Rows are points. Two turns around zero, p and q, are shown by what they do to some points. Write where each new point lands after one turn and then the other. Backwards means that the second turn is done in reverse. Each puzzle has new turns, and all numbers are rounded.

Turn p:
[-0.23 -0.36 -0.22] => [-0.24 -0.13  0.39]
[ 0.11  0.16 -0.38] => [-0.31 -0.16 -0.24]
[-0.11  0.25  0.62] => [ 0.46  0.49 -0.06]
[0.73 0.36 0.20] => [ 0.44 -0.23 -0.67]
[-0.21  0.01  0.11] => [0.00 0.20 0.12]
[-0.29 -0.43 -0.34] => [-0.36 -0.18  0.47]
Turn q:
[0.06 0.15 0.25] => [-0.11 -0.22  0.17]
[ 0.38 -0.10  0.26] => [ 0.24 -0.40  0.06]
[-0.42  0.25 -0.55] => [-0.20  0.71  0.05]
[ 0.41 -0.13 -0.06] => [ 0.41 -0.13  0.03]
[ 0.26 -0.06  0.51] => [ 0.02 -0.57  0.06]
[-0.69 -0.10 -0.41] => [-0.37  0.61 -0.37]
Where do these land?
q, then p: [ 0.40 -0.39  0.58] => [ 0.05 -0.65  0.47]
p, then q: [-0.08  0.42 -0.25] => [-0.18  0.46  0.03]
q, then p: [-0.44  0.08  0.12] => [-0.29  0.32  0.17]
p, then q: [ 0.11 -0.11 -0.45] => [-0.15  0.09 -0.44]

Turn p:
[ 0.23 -0.16 -0.30  0.23] => [-0.20 -0.18 -0.25 -0.30]
[ 0.31 -0.05  0.07 -0.16] => [ 0.14  0.05  0.13 -0.30]
[-0.57  0.28  0.14  0.45] => [ 0.06 -0.13 -0.34  0.70]
[-0.02  0.56  0.12  0.24] => [ 0.33  0.23 -0.41  0.23]
[-0.53 -0.19 -0.27 -0.12] => [-0.51 -0.01  0.15  0.35]
[ 0.25 -0.23  0.13 -0.98] => [ 0.00  0.42  0.87 -0.40]
[ 0.33 -0.21  0.11  0.35] => [ 0.18 -0.39 -0.16 -0.27]
Turn q:
[-0.42 -0.18  0.69  0.20] => [-0.68  0.43  0.10  0.27]
[ 0.01 -0.46 -0.31 -0.26] => [-0.15 -0.50 -0.26 -0.17]
[ 0.56 -0.21 -0.13 -0.61] => [ 0.20 -0.80  0.16  0.19]
[-0.30 -0.15 -0.31  0.45] => [-0.05  0.28 -0.50 -0.28]
[ 0.02  0.61  0.18 -0.20] => [ 0.25  0.20  0.59 -0.03]
[-0.04  0.16 -0.16 -0.12] => [ 0.13 -0.04  0.11 -0.19]
[0.16 0.22 0.04 0.54] => [ 0.29  0.44 -0.20  0.21]
Where do these land?
q, then p backwards: [-0.41 -0.19  0.19 -0.15] => [-0.07 -0.25 -0.41 -0.16]
p, then q backwards: [0.06 0.37 0.28 0.43] => [ 0.45 -0.05 -0.30  0.32]
p, then q backwards: [ 0.13 -0.26 -0.63 -0.15] => [-0.65 -0.26  0.04 -0.12]
p, then q: [ 0.48  0.04 -0.60 -0.24] => [-0.04 -0.19  0.57 -0.53]
p, then q: [ 0.39  0.44  0.05 -0.08] => [ 0.49 -0.19  0.28 -0.04]
p, then q backwards: [-0.74 -0.10  0.46  0.10] => [ 0.67 -0.07  0.54 -0.17]
p, then q backwards: [ 0.09 -0.30  0.26  0.09] => [ 0.17  0.05 -0.15 -0.35]

Turn p:
[ 0.53 -0.55 -0.50 -0.33 -0.19 -0.43 -0.08 -0.32] => [-0.07  0.09 -0.62 -0.73  0.05 -0.22 -0.37 -0.39]
[-0.12  0.04  0.12  0.22  0.51 -0.02  0.20  0.04] => [-0.02  0.01  0.20  0.37  0.31 -0.02 -0.27  0.18]
[ 0.49 -0.55 -0.05 -0.08 -0.11 -0.44 -0.61 -0.03] => [-0.08 -0.20 -0.08 -0.96  0.18  0.13 -0.27 -0.17]
[ 0.10 -0.13 -0.45 -0.46 -0.35  0.36 -0.71  0.12] => [-0.02 -0.20 -0.52 -0.65 -0.40  0.15  0.36  0.41]
[-0.44 -0.20  0.47  0.09 -0.35  0.64  0.13  0.41] => [ 0.35 -0.68  0.26  0.36 -0.16 -0.13  0.59  0.06]
[-0.27  0.29  0.07 -0.04 -0.49  0.15 -0.22 -0.27] => [-0.02  0.02 -0.07  0.08 -0.40  0.42  0.39 -0.19]
[ 0.33  0.40  0.08  0.51  0.30 -0.16  0.56  0.13] => [ 0.28  0.60  0.47  0.33  0.29 -0.26 -0.23 -0.03]
[-0.81  0.32  0.35 -0.13 -0.11  0.19  0.11  0.66] => [-0.25 -0.44  0.54  0.56 -0.52 -0.17  0.36  0.33]
[-0.27  0.21 -0.16  0.49  0.37 -0.09  0.46 -0.06] => [ 0.20  0.25  0.16  0.63  0.03 -0.02 -0.47  0.05]
[ 0.30 -0.22 -0.13 -0.10  0.07 -0.03 -0.22 -0.49] => [-0.02  0.09 -0.43 -0.29  0.29  0.25 -0.10 -0.16]
[ 0.15  0.39  0.19 -0.17  0.34 -0.17  0.39 -0.18] => [-0.34  0.45  0.09  0.32  0.32 -0.15  0.01 -0.09]
Turn q:
[-0.20 -0.61  0.60 -0.36 -0.11 -0.31  0.18 -0.07] => [ 0.02 -0.24  0.63 -0.11  0.38  0.14 -0.51 -0.39]
[ 0.62 -0.11 -0.33  0.32  0.26  0.03 -0.75 -0.07] => [-0.02  0.15 -0.78 -0.50 -0.06 -0.51 -0.22  0.22]
[-0.21 -0.26 -0.17 -0.10 -0.24  0.46  0.09  0.35] => [-0.35 -0.37 -0.11  0.07  0.31  0.34  0.24  0.10]
[-0.39 -0.65 -0.36 -0.17  0.14 -0.50  0.35 -0.36] => [-0.18  0.04  0.08 -0.14 -0.08  0.30 -0.15 -1.04]
[-0.48  0.32  0.36  0.27  0.08  0.19 -0.07  0.06] => [-0.23  0.42  0.28  0.30  0.03  0.16 -0.04  0.40]
[ 0.39  0.10  0.44 -0.12  0.18  0.24  0.27 -0.49] => [ 0.76  0.13  0.11 -0.15  0.07  0.27 -0.18  0.17]
[-0.05  0.42  0.33 -0.08  0.13  0.01  0.39  0.40] => [ 0.22  0.11  0.42  0.38  0.23 -0.13  0.39  0.17]
[-0.07  0.49 -0.48 -0.31  0.08 -0.01 -0.11 -0.29] => [ 0.03  0.11 -0.01 -0.29 -0.62  0.05  0.44  0.02]
[ 0.39  0.31 -0.40  0.55 -0.52 -0.10 -0.34  0.46] => [-0.24 -0.34 -0.61  0.44 -0.28 -0.61  0.05  0.35]
Where do these land?
q, then p backwards: [ 0.04  0.17 -0.50  0.37 -0.27  0.02  0.15  0.56] => [-0.39 -0.01  0.09 -0.57  0.01  0.43  0.37 -0.15]
p, then q backwards: [ 0.24  0.43 -0.04 -0.14 -0.37  0.33 -0.01  0.73] => [ 0.10  0.86 -0.05 -0.40  0.24 -0.08 -0.22  0.13]
p, then q: [ 0.12 -0.14  0.21  0.29  0.24  0.13 -0.37 -0.27] => [ 0.12  0.16 -0.18 -0.33  0.40  0.17  0.20  0.20]
p, then q backwards: [-0.28 -0.16  0.55  0.13  0.56 -0.19  0.28 -0.43] => [-0.33 -0.59  0.33  0.29 -0.22 -0.03  0.42  0.41]
p, then q backwards: [ 0.32 -0.26  0.12 -0.11 -0.14  0.11  0.39 -0.31] => [ 0.29 -0.27 -0.23  0.10  0.33 -0.19  0.25  0.22]
p, then q: [-0.21 -0.60  0.57 -0.06  0.11 -0.50 -0.12 -0.30] => [-0.23  0.38  0.03 -0.58  0.17  0.53 -0.47 -0.18]
q, then p: [ 0.02 -0.33 -0.16 -0.33  0.52 -0.02 -0.04 -0.08] => [-0.47  0.21 -0.40  0.18  0.20 -0.04  0.16  0.00]
p, then q: [-0.67 -0.49  0.39 -0.04  0.09  0.17 -0.01 -0.51] => [-0.24  0.21 -0.65 -0.10  0.30  0.55 -0.37 -0.25]
q, then p backwards: [ 0.09  0.84 -0.50 -0.11 -0.26 -0.08 -0.17  0.30] => [-0.32  0.27 -0.11 -0.52 -0.42  0.47  0.11  0.54]
p, then q backwards: [ 0.32  0.54 -0.64  0.00 -0.49  0.04 -0.10  0.32] => [ 0.08  0.71 -0.19 -0.02  0.44 -0.09 -0.36 -0.53]
